Each point is reached from the start by the listed moves, each made once or not at all, plus a little noise. Is the number of moves made odd or even? Then give how often each move was made.
In the rows, 128 means zero.

Moves:
(1): [104 207 155]
(2): [147 166  92]
(3): [ 82 117 118]
Start: [135  88 116]
Points:
[136  86 115] -> even (0, 0, 0)
[ 89  77 106] -> odd (0, 0, 1)
[ 84 192  98] -> odd (1, 1, 1)

Moves:
(1): [158  99 135 111  76 115 138 137]
(2): [143 119 149 123 144 111 140 141]
(3): [141 112 139 110 125 105 119 134]
(4): [ 65 153 122 122 109 143 108  98]
(5): [130 134 133  77 112  57 120 114]
(6): [115 129 124 139 171 115 136 142]
(7): [139 115 130 128 168 137 147 142]
(8): [131 147 137  73 149  55 122 155]
Start: [125 152 122 134 124 156 120 110]
Points:
[168 131 166  57 195  54 134 169] -> even (0, 1, 1, 0, 0, 0, 1, 1)
[154 127 154 112 136 117 121 130] -> even (0, 1, 1, 0, 0, 0, 0, 0)
[ 97 159 134  15 140   8 121 131] -> even (1, 0, 0, 1, 1, 1, 1, 1)
[127 165 134  40 210   7 133 151] -> even (0, 0, 0, 0, 1, 1, 1, 1)
[168  96 135 110 152 117 147 156] -> even (1, 0, 1, 0, 0, 1, 1, 0)

Moves:
(1): [130 128 152 134 140  95 143 160 109 136 114 122]
(2): [115 111 120 151 108 114 136 118  97 161 123 123]
(3): [138 125 164 143 114 144 141 148 144 127 128 116]
(4): [112 139 163 142 111 114 138 101 127 117 138 144]
(5): [145 111 126 154 137 145 153 135 160 129  85 146]
(6): [151 135 124 131 167 141 119 105 124 134 124  93]
(7): [115  95 145  86 153 115 124 135 160 115 116 108]
(8): [171 102 137 100 127 119  93 148 119 167 126 138]
(9): [135  85 139 138 135 135 142 137 105 118 135 148]
(10): [ 87 151 127 139 139 141  72 150 130 132 134 144]
(11): [ 99 130 139 111 154 124 136 152 144 172 144 144]
(12): [125 119 126 142 135 109 120 113 123 128 135 119]
Start: [155 137 127 146 140  92  89 118 133 106 129 128]
Points:
[128  87 249 162 189  41 144 167 209 136  89 132] -> odd (1, 0, 1, 1, 1, 0, 1, 0, 0, 0, 1, 1)
[ 63  60 155 146 197  61  53 157 127 166 145 149] -> even (0, 1, 0, 0, 0, 0, 1, 0, 1, 1, 1, 1)
[ 94 111 170 166 205  57  60 192 101 152 149 164] -> odd (1, 0, 0, 0, 0, 0, 0, 0, 1, 1, 1, 1)
[157  94 179 125 247  77 121 164 189 151  70 103] -> odd (1, 0, 0, 0, 1, 1, 1, 0, 0, 0, 1, 0)
[203  76 191 190 195  61 108 175 130 237  87 109] -> even (1, 1, 1, 0, 1, 1, 0, 1, 0, 0, 1, 1)
[147  89 188 227 177  96  90 192 138 107  91 158] -> even (1, 0, 1, 0, 1, 0, 0, 0, 1, 1, 0, 1)
[205  43 230 125 186  71  72 108 137 118 134 103] -> odd (0, 0, 1, 1, 0, 1, 1, 1, 1, 0, 0, 1)

Moves:
(1): [148 102 130 127  94 119 106 112 137 138 107 147 148 103 118  95 128 141
 122 124 147 117 135 150 141 141]
(2): [131 149 139 131 123 157 142 131 131 109 126 122 122 141 122 122  91 135
 128 133 136 117 128 120 118 135]
(3): [122 134 137 127 131 145 113 112 122 131 120 139 135 120 147 138 142 138
 133 119 123 136 131 130 120 125]
(4): [116 142 151 116 119 124 138 135 131 136 139 132 132 109 144 131 100 109
 138 134 131 104 119 158 148 169]
(5): [120 134 120 141 125 121 127 144 129 132 104 123 140 137 102 113 136 149
 104 127 126 133 146 127 120 144]
(6): [135 154 153 109 106 112 122 132 121 124 130 140 115 125 131 130 120 117
 129 122 117 108 130 118 133 126]
(7): [113 126 126 110 133 130 146 134 132 122 135 127 113 145 126 129 127 125
 124 137 134 152 120 132 154 117]
(8): [136 138 105 129 130 119 129 125 145 119 136 122 126 123 116 118 133 141
 140 143 126 146 124 133 127 133]
(9): [119 128 133 117 128 121 101 123 122 112 129 102 121 133 152 135 132 108
 144 115 111 109 141 133 128 137]
(10): [130  98 132 116 122 128 134 118  98 123 151 123 117 157 125 136 153 120
 115 137 120 142 128 123 105 118]
(11): [121 121 115 128 146 126 127 138 127 137 124 130 124 116 122 122 127 148
 125 146 150 129 140 125 133 125]
(12): [134 131 144 127 132 120 110 115 150 143 117 139 141 126 148 107 117 134
 117 126 124 117 134 117 136 141]
(13): [123 138 130 137 129 138 131 132 115 117 145 129 142 146 129 133 142 131
 132 128 131 133 135 118 137 133]
(14): [128 118 128 143 119 123 116 130 107 140 156 112 107 117 142 127 129 139
 138 139 109 125 104 139 138 102]
(15): [113 129 124 135 132 136 130 143 134 133 136 135 131 120 121 121 143 116
 123 155 117 144 120 105 130 117]
(16): [128 130 136 135 131 124 139 146 127 126 119 116 119 127 117 118  86 126
 155 125 119 133 113 126 128 138]
(17): [129 119 143 127 163 168 120 111 145 151 118 106 148 103 118 130 149 130
 118 127  92 113 134 121 139 118]
(18): [121 139 131 115 145 145 119 146 141 137 139 121 128 150 107 135 125 129
 129 127 132 140 126 123 126 115]
(19): [122 148 135 141 141 141 128 147 144 128 134 130 139 115 128 121 115 127
 112 124 133 143 150 132 121 134]
(20): [151 121 119 130 127 125 138 117 127 137 110 105 122 127 143 131 120 123
 148 159 128 132 132 142 139 126]
(21): [124 122 120 134 144 107 132 117 129 122 118 129 134 126 122 126 133 125
 136 140 127 135 130 136 133 115]
(22): [136 131 121 118 117 124 148 163 116 121 121 145 133 138 140 117 137 127
 154 117 127 121 101 154 123 136]
(23): [120 140 124 124 103 120 138 132 125 144 126 117 129 126 127 111 111 132
 132 133 148 113 136 128 127 146]
(24): [133 135 128 135 123 121 124 108 118 118 121 123 124 116 130 122 148 125
 122 123 140 135 120 128 123 121]
Start: [158 125 138 147 143 120 122 138 124 172 139  99 107 127 111  95 117 109
  90 111 137 140 114 122 131 127]
Points:
[106 205 170 160 134 129 106 174 156 185 115  73 130  83 128  20  57 111
  56 147 172 106 166 115 135 217] -> even (0, 1, 0, 1, 1, 0, 0, 0, 1, 0, 1, 1, 0, 0, 1, 0, 0, 0, 1, 0, 0, 0, 1, 1)
[143 183 188 187 175 181 122 196 119 185 142  58 112 102  70  57  61 159
  81 129  99 122 141  94 148 131] -> odd (0, 1, 0, 0, 1, 1, 0, 0, 0, 0, 1, 0, 1, 1, 0, 1, 1, 0, 1, 0, 0, 0, 0, 0)
[165 160 177 125 148 132  53 105 163 216 139  43 137  92 146  42 121 129
 123 152  99 139 157 152 209 117] -> odd (1, 0, 1, 0, 0, 1, 1, 1, 1, 0, 0, 1, 1, 1, 0, 0, 1, 1, 1, 1, 1, 0, 1, 0)
[176 153 160 134 115 111  79 137 131 184 128  77 132  83 134   7 102 152
 141 137 119  59 123 150 180 152] -> odd (1, 1, 0, 0, 0, 1, 0, 1, 1, 0, 1, 1, 1, 1, 0, 0, 1, 0, 0, 0, 1, 1, 1, 0)
[151 147 111 175 157 121 112 144 155 144  66  54 113  84  85  13  85 144
 116 190 162 209 151 148 152 143] -> even (1, 1, 1, 0, 1, 0, 1, 1, 1, 0, 1, 0, 0, 0, 1, 1, 0, 0, 1, 1, 1, 0, 0, 1)
[133 122 163 147 193 174  99 145 125 203 169  50 116 170  81  71 149 163
  87 138  64 203  99 104 152 100] -> odd (0, 0, 1, 0, 1, 0, 1, 1, 0, 1, 0, 1, 1, 1, 0, 1, 1, 1, 0, 0, 0, 0, 0, 0)
[133 182 193 126 151 169 157 121 131 181 118  97 152 113 154  53 104 114
 115 119 142 110  94 155 179 176] -> odd (0, 1, 1, 1, 0, 0, 1, 0, 0, 0, 0, 1, 1, 0, 0, 0, 1, 0, 0, 0, 1, 1, 1, 1)
[160 124 162 126 118 127 100 124 100 192 106  36 125 111  97  40 160 119
  54 145 152 135 192 136 167 149] -> odd (1, 0, 0, 0, 1, 1, 1, 0, 1, 1, 1, 0, 1, 0, 0, 0, 1, 0, 1, 1, 0, 0, 1, 1)
[159 148 189 106  59 128 139 181  64 167 129  86 105 122 158  43  59  86
 178 167 150  87 111 161 146 209] -> even (1, 1, 1, 1, 0, 1, 0, 0, 1, 1, 1, 0, 1, 0, 1, 1, 0, 0, 0, 1, 0, 1, 1, 0)
